Each row of a before or after table is a point. The points were changed in one or more steps. Then noise was added and the rows were shuffled. The steps act on columns, c1 being the first. Name the steps. A step turns or swaps two columns, mirrors them in a line or flattens them onto one, adds a multiple of one to another, or multiplies or shifts one. Angles are multiples of 10 degrees, from the lower column toward the higher: turns from -170 to 170, lines from 10 to 170 but not 90. Use the fewest steps. Two steps may share a column if one is a turn and the other turns, adds or multiplies; they go together, in the order done. Otherwise the lowest column goes first.

Before (14 x 3):
[[ 24   2 -13]
 [-23  41  16]
 [ -3   7 -22]
 [-48 -17 -71]
 [ 29 -35 -27]
 [-29  32  13]
 [ -7 -21 -32]
 [-37  28  47]
 [-31  24  53]
 [ -9  17  18]
 [  8   2 -31]
 [ 22   5  -4]
 [-32 -30 -57]
 [ 52  -2 -21]]
After (14 x 3):
[[ 28  38 -29]
 [-29 -21  50]
 [ -9 -17  15]
 [ 51   0 -23]
 [ 26  -3 -12]
 [-37 -29  47]
 [ -2  -4 -19]
 [-10  23 -31]
 [-19 -41  16]
 [ 19  -3  -4]
 [-48  18 -69]
 [-32 -35  12]
 [-31  31 -57]
 [  6   1 -31]]
Steps: multiply c2 by -1

Before, 8 rows:
[[ -5  57  -5  24  -1  32]
 [ 13  11  15  22 -11  23]
 [ 21 -13 -25 -31  21 -32]
 [ -1  11 -16  30  29 -10]
 [ -6  18   5  20  12  -1]
 [-32 -39  25 -37 -33 -42]
 [-47 -23   8  -4 -29  25]
 [  9  -9   0 -33  53 -23]]
After (8 x 6):
[[ 41  54  -5  35  -1  33]
 [-95 -38  25 -58 -33 -43]
 [-26  -9   0 -54  52 -22]
 [-25 -12 -24 -51  20 -35]
 [-11 -23   7  -4 -30  24]
 [ -7  18   6  34  14   0]
 [-16  10 -12  51  27  -7]
 [ 48  10  15  36 -11  24]]
Steps: add 1.5 times c6 to c1; multiply c4 by 1.6

Before:
[[-42  50 -26 -11   6  16  40   5  -9]
 [-35   3   7 -15  23  26  -9 -17 -11]
 [ 41  -7  10  12 -38 -21  68 -42 -20]
 [ 17 -29 -24 -16  44  34  63 -42   5]
 [-11  21  15 -27  33  17  49 -25 -51]
 [-19  -5 -35 -22  78   3 -17  41 -15]
 [ 17  17  53   2 -13  -3  53   4  24]
 [-16   5 -30  55  73 -11  18   7  -5]
 [-22 -15  37  10 -17 -41  71  -1  17]
 [ 22  34  34 -22 -16 -50  54 -67   0]]
After (10 x 9):
[[  1   4 -29  54   4  -1  -8   1  -5]
 [-40   3   8 -15   5  -1 -15  -1 -11]
 [-46  49 -26 -11 -12   6  34  11  -9]
 [-19  21  15 -27 -11  -7  32 -13 -52]
 [-26  -4 -35 -22  14  18 -39  32 -15]
 [ 17  17  53   3 -20   1  51   1  23]
 [ 14  35  32 -21 -19 -42  54 -72   1]
 [ 44  -8  10  13 -24 -23  72 -40 -20]
 [ 12 -31 -24 -17 -16  -9  41 -16   6]
 [-19 -15  37  11 -25 -11  68 -18  18]]
Steps: add 0.3 times c4 to c1; flatten c5 and c7 onto the line at 110 degrees; flatten c6 and c8 onto the line at 60 degrees
